Each row of a before or after table is a point. The points were changed in one or more steps. Then noise was added and the rows were shuffled. The steps act on how far a point lies along the listed directions, d1 being the first. Name the steps. A step turns or swaps two directions, mirrors them in a line or flattens them onto one, adds a multiple of one to another, or multiplies one. Angles are multiples of 10 degrees, from the lower direction toward the higher: turns from -170 to 170, lines from 10 to 170 but not 90. Use the fewest steps. Two steps may share a direction if one is a turn and the other turns, adds or multiplies; they go together, in the order done. Otherwise the lowest direction goes first.

Directions:
(1): [-2.53 -0.23  1.80]
(2): [0.65 2.77 1.27]
(3): [ 1.70 -1.40  2.20]
Before (12 x 3):
[[-0.23  0.39  0.13]
 [-0.39  0.27  0.00]
 [-0.23 -0.33  0.39]
 [-0.43  0.32  0.15]
 [-0.59  0.10 -0.44]
 [ 1.48  0.11  0.23]
 [-0.16 -0.15  0.13]
 [-0.05 -0.60  0.13]
 [-0.21 -0.52 -0.17]
 [-0.49  0.29  0.08]
 [-0.55  0.52  0.28]
 [ 0.15 -0.59 -0.17]]
After:
[[-0.39 -1.50 -0.79]
 [-0.06 -0.27 -0.95]
 [-0.05  0.91 -0.10]
 [-0.31 -1.65 -0.41]
 [-0.04  0.62 -0.17]
 [-0.63 -1.44 -0.30]
 [ 0.17  1.11  0.19]
 [-0.15  0.81 -0.19]
 [-0.28 -0.28 -0.14]
 [ 0.87  0.72  1.71]
 [-0.17  1.47  0.19]
 [-0.59 -0.39 -0.18]]
Steps: turn d1 and d3 by -60 degrees; multiply d2 by 3

Directions:
(1): [0.12 3.51 0.32 0.72]
(2): [ 0.51 -0.27 -2.59  2.43]
(3): [-1.73  0.68 -2.32 -2.02]
Before (12 x 4):
[[ 0.12  0.32 -0.07  0.41]
 [-0.07  0.69  0.17  0.42]
 [ 0.09 -0.01  0.18  0.60]
 [-0.07 -0.20 -0.83  0.62]
 [ 0.19  0.20  0.67 -0.18]
 [ 0.28 -0.16  0.82 -0.15]
 [ 0.02 -0.04  0.43  0.05]
 [ 0.17  0.09 -0.55  0.22]
 [ 0.32 -0.58  0.02  0.29]
 [ 0.59 -0.12  0.12  0.98]
 [ 0.07 -0.81  0.74 -0.27]
 [ 0.37  0.55  1.31  0.63]]
After:
[[ 0.32 -0.05  0.78 -0.11]
 [-0.13 -0.02  1.32 -0.42]
 [-0.10  0.10 -0.55 -0.29]
 [ 0.30 -0.07  0.65  0.02]
 [-0.02 -0.04  0.45 -0.01]
 [-0.19  0.06 -0.09 -0.29]
 [-0.10  0.05  0.10 -0.50]
 [-0.30  0.00  0.17 -0.11]
 [-0.40  0.20  0.27 -1.01]
 [ 0.21 -0.10  0.79  0.03]
 [-0.41  0.07  0.24 -0.41]
 [-0.56  0.16 -0.76 -0.41]]
Steps: multiply d1 by 0; swap d2 and d3

Directions:
(1): [ 1.15  1.48 -0.78  2.31 -1.63 -2.70]
(2): [ 1.92  1.46 -2.72 -1.98 -0.87  1.23]
(3): [-2.55  2.85 -0.40  1.28 -0.08  1.73]
(4): [2.72 0.35 1.26 2.11 0.97 2.21]
(5): [-0.12 -0.23 -2.36  0.89  3.50 -0.85]
(6): [-0.68 -2.61 -2.02  1.80 -1.67  1.42]
Before, 13 rows:
[[-0.27 -0.01 -0.56 -0.35 -0.17  0.13]
 [-0.47  0.43 -0.32 -0.63  0.18  0.00]
 [-0.38  0.12 -0.56  0.11  0.16  0.51]
 [ 0.43 -0.36 -0.16  0.24 -0.17  0.16]
 [ 0.59 -0.45 -0.33  0.13 -0.44  0.43]
 [ 0.04 -0.46 -0.38  0.46 -0.10  0.33]
 [-0.28  0.01  0.45 -0.16  0.21  0.11]
 [ 0.00  0.44  0.64  0.04  0.30  0.37]
 [ 0.01 -0.10  0.14  0.22 -0.79  0.66]
 [-0.80 -0.81  0.07  1.02 -0.38 -1.25]
 [-0.47  0.23 -0.10  0.69 -0.46  0.83]
 [ 0.30 -0.53 -0.29  0.10 -0.19  0.61]
 [ 0.60 -0.28 -0.67  0.37 -0.05  0.01]]
After:
[[ 0.80  1.43 -0.63  0.75  0.10 -0.64]
 [ 0.26  0.37  0.84 -0.35 -0.30  0.13]
 [-0.22  0.59  0.22 -0.38  0.18 -0.28]
 [ 0.02 -0.62  0.20  0.02 -0.57 -0.31]
 [ 0.26 -0.65 -0.01  0.08  0.64  0.15]
 [-0.49  0.45  0.52 -0.37  0.09  0.06]
 [-0.32  0.48  0.08 -0.28 -0.12  0.13]
 [ 0.01 -0.12  0.30 -0.46  0.61 -0.34]
 [ 0.53  0.21  0.77 -0.70 -0.04 -0.55]
 [ 0.02 -0.31  0.21  0.39 -0.12 -0.23]
 [-0.42  0.57  0.36 -0.50 -0.06  0.37]
 [-0.44  0.57 -0.28 -0.64  0.12  0.15]
 [ 0.12 -0.04  0.18 -0.13  0.65  0.21]]
Steps: turn d1 and d2 by 80 degrees; turn d3 and d6 by -160 degrees; mirror d4 and d5 in the line at 110 degrees

Directions:
(1): [ 1.24 -1.18  1.30 -2.67 -0.49  2.66 -1.67  2.00]
(2): [ 1.32 -2.82  0.78  2.77  0.10  2.24  1.17 -1.25]
(3): [-1.18 -0.88  2.73  0.88 -3.40 -1.67 -1.05  0.14]
Before:
[[-0.35  0.31 -0.37  0.26  0.20 -0.10 -0.09  0.01]
 [ 0.32 -0.27 -0.32  0.51  0.53  0.23  0.48 -0.16]
 [ 0.17  0.52 -0.30 -1.13  0.35  0.45 -0.52  0.84]
 [ 0.11 -0.27 -0.32 -0.07  0.30  0.11 -0.10  0.07]
 [ 0.21 -0.07 -0.29  0.29  0.37 -0.04  0.47 -0.01]
 [ 0.35 -0.11 -0.18 -0.30  0.37  0.93 -0.03  0.12]
 [ 0.23 -0.88  1.35  0.29 -0.68  0.55 -0.56  0.29]
 [ 0.37 -0.36 -0.25 -0.06  0.59  0.63  0.10  0.01]
 [-0.19  1.00 -0.93 -0.57  0.32 -0.54  0.25  0.05]
 [-0.15 -0.46  0.33  1.01 -0.44 -0.14 -0.09 -0.26]
 [ 0.12 -0.04 -0.04  0.00 -0.32  0.26 -0.23 -0.09]
 [-0.45  0.52 -0.73 -0.40  0.35 -0.37 -0.09  0.08]]
After:
[[-0.22  0.12  0.20 -0.67 -0.23 -0.26 -0.48  0.44]
 [ 0.17  0.02 -0.19 -0.10 -0.15  0.33 -0.19 -0.09]
 [ 0.75 -0.22 -0.05 -0.58  1.01  1.31 -0.23  0.46]
 [-0.15  0.12  0.38 -0.57 -0.52  0.15 -0.52  0.40]
 [-0.04 -0.64  0.99  0.35 -1.04  0.20 -0.47  0.34]
 [-0.39 -0.09  0.30  0.80 -0.98 -0.77  0.28 -0.41]
 [ 0.16  0.35 -0.81 -0.01  0.86  0.27  0.00  0.05]
 [-0.12 -0.19 -0.04 -0.18 -0.12 -0.26 -0.32  0.20]
 [-0.13  0.33 -0.09 -0.18 -0.06 -0.58  0.10  0.28]
 [-0.55 -0.29  0.13  0.62 -0.55 -0.49 -0.01 -0.27]
 [-0.41  0.16 -0.14  0.46 -0.07 -0.18 -0.12 -0.04]
 [-0.20  0.53 -0.19 -0.46  0.06 -0.60 -0.14  0.39]]
Steps: turn d1 and d2 by -20 degrees; turn d2 and d3 by -140 degrees

Directions:
(1): [ 0.21 -2.28 -2.29  1.77 -0.69  0.68 -1.04  1.60 -3.66  1.79  0.87]
(2): [-0.86 -2.80 -2.31  2.16 -1.21 -1.03  1.37 -1.11  1.91 -2.75 -0.37]
(3): [-0.63  1.38 -1.01  0.09 -1.79 -3.82  1.98 -0.15  0.29  3.22 -0.31]
(4): [-4.17  2.88 -2.05  0.17 -0.36  0.64 -1.68 -0.23 -0.34 -0.98  1.06]
(5): [-0.44 -0.15 -0.43 -0.63  3.90 -2.11  2.13  0.99 -1.36 -1.37  2.42]
Before (9 x 11):
[[ 0.58 -0.62  0.23 -0.11  0.52  0.30 -0.11  0.21  0.26 -0.73 -0.07]
 [ 0.02  0.02  0.20 -0.16  0.88  0.03  0.16  0.34  0.07 -0.68  0.13]
 [-0.71  0.41 -0.15 -0.13  0.14 -0.06 -0.29  0.02 -0.23 -0.04  0.25]
 [-0.18 -0.11  0.08 -0.07  0.65 -0.13  0.26 -0.15 -0.23 -0.35  0.36]
 [-0.15 -0.66 -0.23  0.71 -0.72  0.01  0.24 -0.68  0.95 -0.49 -0.32]
 [ 0.15 -0.38 -0.02  0.14 -0.48  0.09  0.40  0.35 -0.13  0.44 -0.23]
 [-0.57 -0.72 -0.57  0.60  0.09  0.43 -0.27 -0.06  0.02 -0.95  0.16]
 [ 0.89  0.09  0.60 -0.09 -0.58  0.18 -0.05 -0.26  0.50  0.71 -0.65]
 [-0.33 -0.92 -0.58  0.71  0.27  0.87 -0.55 -0.05 -0.84 -0.89  0.49]]
After, 9 rows:
[[-0.49 -0.28 -0.59  0.06  1.03  0.04 -0.03  0.39 -0.10 -1.30  0.67]
 [-0.41  1.17  0.02 -0.07 -0.79  0.68 -1.04 -0.07 -0.20  0.97 -0.32]
 [ 0.19 -1.18  0.18  0.25  1.29 -0.30  0.99 -0.72  0.64 -2.29  0.44]
 [ 0.50 -0.36  0.61 -0.21  0.25 -0.11  0.14  0.19 -0.29  0.45 -0.07]
 [-0.64 -1.94 -1.48  1.71 -1.31 -0.26  0.56 -1.00  1.25 -1.40 -0.31]
 [-0.14 -0.32 -0.10  0.03  0.80 -0.26  0.30 -0.15 -0.39 -0.34  0.49]
 [-0.51  0.37  0.08  0.05 -0.70  0.22  0.25  0.00  0.61 -0.02 -0.37]
 [-0.02 -0.14 -0.18  0.03  1.14 -0.11  0.25  0.63 -0.62 -0.63  0.56]
 [-0.08 -1.84 -0.55  0.75  0.49 -0.44  0.90 -0.33  0.88 -1.97  0.01]]
Steps: turn d1 and d4 by -170 degrees; multiply d2 by 2.5; add -1 times d3 to d5

Directions:
(1): [-0.39 -0.72 -1.72  3.08 -1.26  3.04  1.13  0.22 -1.63 -0.34  3.28  0.20]
(2): [ 1.67  2.00  2.36  0.26  2.02  1.66 -1.45 -1.36 -3.84  0.09 -0.39 -0.80]
(3): [ 2.35  1.98 -2.95 -2.36  0.38  1.62  1.80  2.17 -0.02 -0.51 -0.69 -1.91]
(4): [-3.20  1.69  0.62  1.33  0.52 -0.09 -0.20  0.24  0.97 -2.52 -0.13 -3.98]
(5): [-1.28  2.26 -2.66  1.21  1.22 -1.18  2.20 -3.36 -0.52  1.02 -1.40  1.12]
(6): [ 0.49 -3.40  0.92  0.53  1.23  2.04  2.56 -1.06  0.29 -1.88 -2.97 -0.25]
Before (12 x 12):
[[ 0.55  0.76 -0.57 -0.38  0.08  0.20  0.04 -0.17 -0.48 -0.02 -0.28  0.21]
 [-0.30  0.30  0.38  0.79  0.28  0.64  0.09 -0.04 -0.42 -0.21  0.46 -0.28]
 [-0.07  0.62  0.11  0.11  0.24  0.34  0.00 -0.25 -0.33  0.00 -0.41 -0.28]
 [ 0.47  0.97 -0.98 -0.36  0.61  0.05  0.55 -0.15 -0.28  0.31 -0.32 -0.37]
 [-0.35  0.04 -0.08  1.44 -0.24 -0.19 -0.31 -1.06 -0.53  0.06  0.65  0.52]
 [-0.84  0.25  0.60  1.25 -0.22  0.05 -0.87 -0.10 -0.72  0.25  1.27  0.15]
 [ 0.03 -0.36 -0.33 -0.06 -0.39 -0.05  0.36  0.24 -0.09  0.04  0.28  0.53]
 [-0.04  0.31 -0.35  0.02  0.27 -0.36  0.02 -0.16  0.00  0.24 -0.02  0.21]
 [-0.29  0.02  0.33 -0.30 -0.30 -0.39 -0.34  0.54  0.38 -0.44  0.15 -0.18]
 [ 0.64  0.22 -0.10 -0.83  0.10  0.05  0.20 -0.11 -0.32  0.37 -0.37  0.29]
 [ 0.02 -0.65  0.06 -0.12 -0.11 -0.35  0.00 -0.14  0.39  0.09 -0.26  0.68]
 [ 0.12  0.08 -0.07 -0.67 -0.22 -0.09 -0.12  0.75  0.49 -0.21 -0.16 -0.48]]
After (12 x 12):
[[-0.24 -0.46 -0.27  0.24 -0.32  0.02  0.11  0.11  0.38 -0.16  0.31  0.23]
 [-0.23 -0.53  0.68 -0.07 -0.32  0.27 -0.08  0.89  0.52 -1.00  0.04 -0.74]
 [ 0.15 -0.37  0.20 -0.33 -0.32  0.75  0.04  1.03  0.25 -0.74  0.06 -0.97]
 [-0.08  0.67  0.66 -0.10  0.29 -0.37 -0.45 -0.02 -0.12  0.37  0.16  0.19]
 [ 0.54  0.93 -1.10 -0.01  1.05  0.13  1.02 -0.99 -0.71  0.52 -0.76  0.12]
 [-0.13  0.12 -0.49  0.25  0.53 -0.18  0.46 -0.53 -0.06  0.12 -0.42  0.26]
 [-0.36  0.41 -0.07  0.51  0.05 -1.51 -0.42 -1.51  0.25  0.56 -0.43  0.87]
 [-0.17  0.08 -0.19 -0.32 -0.26 -0.44  0.18  0.40  0.17 -0.10  0.00  0.10]
 [ 0.13  0.49 -0.05  0.16  0.20  0.28  0.01 -0.57 -0.55  0.37 -0.41  0.30]
 [ 0.78  0.55 -0.61 -0.31  0.38  0.22  0.32 -0.76 -0.76  0.15 -0.62  0.71]
 [-0.40 -0.36  1.39 -0.25  0.22 -1.27 -1.06 -0.18  0.30  0.40 -0.57  0.55]
 [ 0.80 -0.07 -0.32 -0.31  0.05  0.50  0.53 -0.36 -0.73  0.36 -0.05  0.59]]
Steps: turn d1 and d6 by -130 degrees; add -1 times d2 to d4; turn d2 and d3 by -20 degrees; multiply d5 by 2

Directions:
(1): [-2.20  0.74  2.12  0.97 -1.51 -2.58  0.02  4.03  0.75  1.63  1.48 -0.43
  1.86  0.48]
(2): [-0.35 -3.49  0.91  1.64 -1.89 -0.45 -2.22 -1.48 -2.01  2.18 -0.12 -2.71
 -1.53  0.15]
(3): [-1.40 -0.26 -0.30 -0.93 -0.75  0.83  0.24  0.00 -0.70 -2.83 -1.62 -2.63
  2.17  4.27]
(4): [ 1.24 -0.01  3.30  2.17 -0.26 -0.13 -1.00 -1.58  3.41 -2.05 -1.65 -0.92
  1.57 -1.65]
(5): [ 1.59 -0.15 -1.67  3.87  2.93 -0.67  1.66  2.28 -0.16 -0.56 -0.60 -2.33
 -1.31  0.39]
Before:
[[ 0.57 -0.54  0.37  0.12 -0.04  0.42 -0.42 -1.35  0.14 -0.33 -0.41 -0.20
  -0.46 -0.42]
 [-0.28 -0.49  0.44  0.04 -0.50  0.07 -0.47  0.07 -0.37  0.09 -0.43 -0.42
   0.15  0.24]
 [ 0.45  0.31  0.63  0.27 -0.15 -0.36 -0.17 -0.13  0.58 -0.10 -0.36 -0.36
   0.01 -0.53]
 [ 0.81 -0.82  0.14  0.80 -0.06  0.53 -0.19 -1.25  0.07 -0.18 -0.63 -1.02
  -0.70  0.02]
 [ 0.12  0.07  0.52 -0.08 -0.01  0.31  0.15 -0.28  0.36 -1.23 -0.80 -0.55
   1.03  0.66]
 [ 0.25  0.25  0.29  0.37  0.55 -0.12  0.36  0.17  0.32 -0.54 -0.36 -0.03
   0.03 -0.17]
 [ 0.22 -0.40 -0.03  0.77  0.60 -0.12 -0.05 -0.13 -0.14  0.29  0.09 -0.42
  -0.24 -0.57]
 [-0.41  0.52  0.67 -0.28 -0.52 -0.07 -0.06 -0.16  0.70 -0.81 -0.11 -0.07
   0.90  0.24]
 [-0.66  0.45  1.07 -0.60 -0.54 -0.14 -0.22 -0.20  1.03 -1.00 -0.65 -0.40
   1.62  1.04]
 [ 0.09 -0.04 -0.34  0.17  0.01 -0.15 -0.09  0.40 -0.27  0.08  0.25  0.17
  -0.33 -0.61]
 [ 0.44 -0.57  0.23 -0.03 -0.03 -0.07 -0.08 -0.37  0.02  0.46 -0.25 -0.20
  -0.40 -0.34]
 [ 0.35 -0.22 -0.18  0.10  0.13  0.57  0.12 -0.82 -0.15 -0.51 -0.44 -0.52
  -0.23  0.27]]
After, 12 rows:
[[-0.39 -0.18 -0.27  0.19  0.46  0.32  0.29  0.02 -0.29 -1.27 -0.71 -1.39
   0.96  1.43]
 [ 0.19  0.04  0.11 -0.45  0.06  0.78  0.09 -1.09  0.31 -1.65 -0.89 -0.54
   0.52  0.95]
 [ 0.45 -0.24  0.52  0.78  0.40 -0.31  0.00 -0.05  0.14  0.26 -0.13  0.01
  -0.57 -0.86]
 [ 0.45  0.34  0.96  0.43 -0.20 -0.61 -0.41 -0.31  0.95  1.16  0.87  1.34
  -0.56 -2.40]
 [ 0.72  0.36 -0.23  0.07  0.55  0.47  0.38 -0.59  0.32 -0.18 -0.07  0.44
  -0.50 -0.68]
 [-0.42 -0.34 -0.39 -0.07 -0.33  0.12 -0.13  0.33 -0.63 -0.81 -0.33 -0.86
   0.34  0.86]
 [ 0.20  0.22  0.59  0.12 -0.32 -0.23 -0.19 -0.16  0.42 -0.53 -0.63 -0.87
   0.34  0.20]
 [ 1.46  0.43  0.81  0.75  0.79 -0.45 -0.04 -0.23  1.09  1.35  0.75  2.03
  -0.95 -3.38]
 [-0.15 -0.22 -0.04 -0.69 -0.07  0.39  0.34 -0.16  0.00 -1.12 -0.95 -1.02
   0.80  1.54]
 [ 1.00  0.80  1.43  0.46  0.37 -1.13 -0.50 -0.22  1.84  2.41  1.22  2.75
  -0.92 -4.02]
 [-0.12  0.53  0.21 -0.44  0.08  0.20  0.17  0.51  0.26 -0.48 -0.37  0.41
   0.55  0.12]
 [ 0.52  0.46 -0.33 -0.10  0.47  0.91  0.70 -0.66  0.66 -1.90 -1.08 -0.76
   0.59  1.26]]
Steps: turn d2 and d3 by 140 degrees; multiply d3 by 3

Directions:
(1): [ 1.81  0.95  1.03  0.17  0.08  1.47 -0.09 -4.55 -0.72 -1.00 -3.20 -1.70
 -0.24 -1.90  3.05  1.87 -2.24  0.63  0.06 -0.13]
(2): [-1.17 -2.07 -1.59 -0.18  0.73  1.14 -1.90 -2.00 -1.08 -2.56 -0.80  2.50
  2.56  1.64 -0.33 -0.93  1.13  3.37  2.69  1.53]
(3): [-0.11 -2.09  2.72 -0.43  3.06 -0.57  1.02 -2.77  1.36 -3.52  1.89 -1.01
 -0.21  0.80 -2.42 -0.67 -0.45 -2.19 -1.66  0.86]
(4): [-1.50  1.19 -1.73 -0.52  0.72  1.14  1.57 -3.19 -1.45  2.22  3.41  1.84
 -3.11  2.25 -0.24  1.04 -1.92  0.71  0.49 -0.98]
(5): [-0.30 -1.12 -4.08 -0.42  0.65 -0.17  2.99 -0.47  2.38 -0.71 -1.07  0.00
 -0.79 -0.67  1.16  0.34  2.18  2.09 -4.21  0.49]
Before, 10 rows:
[[ 0.42 -0.55 -0.28  0.13 -0.13  0.10  0.37  0.13  0.54 -0.35 -0.81 -0.21
   0.39 -0.29  0.51 -0.11  0.21  0.59 -0.60  0.10]
 [ 0.29 -0.25 -0.40  0.32 -0.19  0.44 -0.10 -0.28  0.10 -0.23 -0.79 -0.46
   0.53 -0.82  0.49 -0.08  0.18  0.54  0.21  0.36]
 [-0.78 -0.41 -0.34 -0.21  0.64  0.52  0.28 -0.89 -0.20 -0.27  1.20  0.51
  -0.43  0.86 -0.75 -0.16 -0.10  0.32  0.37 -0.02]
 [-0.44  0.20  0.96 -0.25  0.63 -0.18  0.07 -0.73 -0.32  0.26  1.88  0.35
  -0.74  0.77 -0.80 -0.17 -1.07 -0.72  0.35 -0.24]
 [-0.80 -0.31  0.70 -0.23  0.38 -0.16 -0.10  0.06  0.07 -0.07  1.78  0.53
  -0.60  0.88 -1.05 -0.38 -0.06 -0.79  0.38  0.12]
 [-0.33 -0.02  0.04  0.01  0.37  0.10 -0.41 -0.25 -0.60  0.38  1.47  0.40
  -0.47  0.82 -0.50  0.03 -0.51 -0.45  0.51 -0.44]
 [-0.24 -0.27 -0.53  0.19  0.23  0.40 -0.39 -0.33 -0.36 -0.27 -0.44  0.56
   0.39  0.33  0.01 -0.18  0.25  0.63  0.51  0.15]
 [-0.20  0.23 -0.80 -0.09 -0.26 -0.38  0.11  0.26  0.02  0.44  0.30  0.04
  -0.68  0.11  0.20  0.13 -0.03  0.21 -0.07 -0.11]
 [ 0.05  0.11 -0.48 -0.10 -0.02  0.10  0.04 -0.39 -0.24  0.18  0.26  0.30
  -0.03  0.44 -0.17  0.03 -0.44  0.29  0.11  0.10]
 [-0.24 -0.04 -0.34 -0.30 -0.28 -0.06 -0.15  0.22 -0.36  0.08 -0.22  0.62
  -0.06  0.11 -0.02 -0.27  0.24  0.19  0.53  0.35]]
After (10 x 20):
[[-0.79 -0.85  0.31 -0.26  0.75 -0.04  0.09 -0.62  0.41 -0.77  1.39  0.53
  -0.36  0.80 -0.79 -0.32  0.28 -0.27 -0.04  0.39]
 [ 0.53 -0.15  0.43  0.22 -0.35  0.06  0.05  0.53  0.37  0.20 -0.61 -0.41
   0.22 -0.27  0.47 -0.17 -0.28 -0.05 -0.25 -0.09]
 [ 0.15 -0.06 -0.53 -0.03 -0.04  0.06 -0.10 -0.31 -0.26 -0.15  0.08  0.37
   0.39  0.42 -0.32 -0.07 -0.24  0.45  0.30  0.26]
 [-0.10 -0.38 -0.18  0.26  0.13  0.20 -0.60  0.17 -0.13 -0.37 -0.73  0.32
   0.67 -0.01 -0.02 -0.29  0.57  0.36  0.35  0.15]
 [-0.56 -0.76 -0.09 -0.23  0.74  0.50 -0.10 -0.95 -0.18 -1.03  0.54  0.44
   0.24  0.69 -0.61 -0.34  0.23  0.60  0.64  0.30]
 [ 0.47  0.09 -0.16  0.43 -0.37  0.26 -0.17  0.28  0.02  0.17 -0.83 -0.45
   0.50 -0.93  0.60 -0.02  0.11  0.08  0.07  0.20]
 [-0.30  0.06 -0.65 -0.05 -0.29 -0.40 -0.15  0.10 -0.19  0.28  0.47  0.30
  -0.52  0.27 -0.08 -0.10 -0.09  0.17  0.29  0.06]
 [-0.45 -0.59 -0.62 -0.14  0.66  0.15 -0.33 -0.59 -0.23 -0.23  0.89  0.59
  -0.12  0.73 -0.38 -0.11  0.05  0.12  0.15 -0.10]
 [-0.21 -0.19 -0.25 -0.28 -0.24 -0.19 -0.13  0.35 -0.09 -0.14 -0.27  0.46
   0.16  0.01 -0.04 -0.42  0.45  0.11  0.33  0.51]
 [-0.54 -0.39  0.08 -0.38  0.97  0.10  0.17 -1.50 -0.12 -0.46  1.33  0.55
  -0.36  0.76 -0.55 -0.04 -0.63  0.22 -0.02  0.11]]
Steps: turn d1 and d3 by -20 degrees; turn d2 and d4 by -40 degrees; multiply d5 by 0
